Every row gives one point. Two turns around zero, p and q, are shown by what they do to some points. Where does a point land after both, in the order given? Backwards means that the second turn is done in reverse. Each puzzle has new turns, and all numbers are rounded.

Turn p:
[ 22 -33] => [39 -5]
[28 19] => [ 4 34]
[-49  13] => [-42 -29]
Turn q:
[  2 -52] => [ 10 -51]
[-16  54] => [-24  51]
[-13   9] => [-14   7]
[ 26 -11] => [27 -7]
Where do these land?
q, then p: [-20 -27] => [ 12 -31]
q, then p: [  6 -28] => [ 27 -10]
q, then p: [14 56] => [-40  42]

Turn p:
[32  8 18] => [ 19 -13  30]
[-16 -22  34] => [  2 -38 -21]
[ 19  60 -12] => [-24  22  55]
[-44 -50 -32] => [ -2  20 -71]
[ 9  3 -9] => [ 5 10  6]
Turn q:
[-10  37  -2] => [-27   8 -26]
[-50   7 -10] => [  8 -23 -45]
[-19 -27 -37] => [ 46   4 -19]
[33 15  3] => [-19  24  19]
[ 45 -32  46] => [ -7 -13  70]
Where do these land?
p, then q: [  6 -54   4] => [22 47 17]
p, then q: [ -5   9 -23] => [-17   2 -18]
p, then q: [20 71  2] => [-40 -62   4]
p, then q: [-21 -27  18] => [36 14 -2]

Turn p:
[-22  -7  19] => [ 0  5 30]
[-15  34   3] => [37 -3  5]
[-33  14 -18] => [26 30  5]
[ 70 -42  -5] => [-64 -31 -41]
Turn q:
[-23   6  -5] => [23  9  0]
[ 22  21 -29] => [-20  24  28]
[-14 -17  75] => [  5 -29 -72]
[ 15 -10 -42] => [-7 -3 45]
Where do these land?
p, then q backwards: [-44  64  31] => [-64 -27 -47]
p, then q backwards: [ 24 -35  -9] => [37  9 21]
q, then p: [-24  -1  13] => [ -8  -4 -26]
p, then q: [ 16 -21 -42] => [24 32 29]
q, then p: [28 -7  7] => [ 0 23 19]

Turn p:
[ 50 -16  -4 -24] => [  4  -4 -28 -51]
[-23  25 -15  38] => [28  5 12 43]
[-14   5  66 -11] => [-59  -5 -25  24]
[  7 -30 -39 -17] => [ 16   8  27 -42]
[ 44 -26   2 -43] => [-14  -8 -20 -62]
[-28   5  -7  44] => [17 24 16 41]
[-37  37  -2  13] => [  6 -20  18  47]
Turn q:
[ 11 -46  36 -45] => [25 13 52 46]
[-13  21 -41  18] => [-12  10 -25 -42]
[-32  31 -15  35] => [-36 -19 -21 -37]
[  0  -4 -17  -5] => [  5  13   0 -11]
[ 49 -35  -1  23] => [ 61 -19  -7   3]
[-27  48  25 -52] => [-61  32   0  40]
[ 13 -15  14  26] => [ 19 -30   1   1]
Where do these land?
q, then p: [-31 -17  34 -35] => [-31  17 -16  46]
q, then p: [62 10  0 39] => [ 50  22   0 -50]
q, then p: [ 15 -26 -26  21] => [ -1 -15 -20 -37]
q, then p: [-20  18  -2 -76] => [  7 -27  -6  75]
p, then q: [ -8 -33  -8  18] => [-25  -1 -22  21]
q, then p backwards: [28 26  6 12] => [21 26 20 11]
p, then q backwards: [-47  21  -3  19] => [  5 -15  45 -28]

Turn p:
[ 38 -30  42 -13] => [ 13 -27 -15 -56]
[-32 -26  -6 -60] => [ -4  56 -44 -18]
[ -4  -4 -34  -2] => [17 24 10 15]
[ 10  58 -15  42] => [-24 -23  55  36]
[-12   2  13  33] => [ -3 -29  -6  22]
Turn q:
[ 28  10  16 -68] => [-9 64 40 -2]
[-76  11 -25  21] => [ 49 -45 -16 -47]
[ 20 -31  13  25] => [-35  -8 -26  15]
[ 17  -5 -27  -4] => [-15 -13  25   5]
[11 15 23 26] => [  9   2 -23  30]
Where do these land?
p, then q: [  1 -54 -14  -9] => [-15  -1  44  33]
p, then q: [-33  51   4  12] => [ 27 -28 -44 -20]
q, then p: [ 45 -46 -23  19] => [  1  -2 -56  44]
q, then p backwards: [-8 38 41 18] => [-28 -44 -28   6]
q, then p: [ -6  12  -7 -40] => [-32  -7   4 -27]

Turn p:
[  6   5   0  -1 -16  15] => [  8   2  -9 -15  -7 -11]
[ 18 -20  13 -15  -6   1] => [-21  16 -19  -4   6  -7]
[  7   2  -1  -8 -14 -18] => [-13  -1   9  -5  10 -17]
[-13   9  20   4   1   0] => [  4 -14  -3 -10  12  15]
[-4 -6 30 13  1  6] => [ -4   1 -10 -18   8  25]
[-24   1 -76  26  19 -12] => [ 36  12  56  47 -27  -6]
[-21   4  14 -13   8  11] => [ 14 -11 -18   5  16  10]
[31  7 -1 -5  8 -4] => [-24  -7  -5   2 -19  -9]
Turn q:
[-18  29 -21   4 -21  12] => [  9 -11  13 -26  -6 -33]
[-21   0   0  17 -13 -21] => [ -6 -22  22  15  -4 -11]
[ 19  13  -5 -27  16   0] => [  9  20 -25  -6 -20   4]
[ -5 -17  -6 -12  26  15] => [ -8  -9 -24 -13   3  22]
[ 15 -22 -15 -25  -5  23] => [-26  23 -16 -24   5   7]
[-18 -15   6  15  -3 -32] => [-14 -22  16  29  -5   3]
[ 4 19 37 17 -9 10] => [33 10 27  4 15  7]
[25 -8  4 13  9 -8] => [  2  11 -12  23  14   1]
Where do these land?
q, then p backwards: [-22  14   8 -33  16  21] => [ 4 14 17 35 -7 28]
q, then p: [29 -7 -8 25  3  5] => [ -4 -13  20  23 -17  14]
p, then q backwards: [-18 -10 -17  10  11  -4] => [  7   4  27   6  -3 -10]
p, then q: [ -8  14  -6   6  22 -18] => [-3 -5 12  5 26 17]
p, then q: [ -1  -7  18  12   4 -13] => [  7  -8  -1 -19   1  15]
p, then q backwards: [ 10  -1   4  24 -41  -5] => [ -8  12  -3 -17 -30  31]
p, then q: [ 11  -3   1 -46 -15  16] => [-15 -19 -22  21 -21 -27]
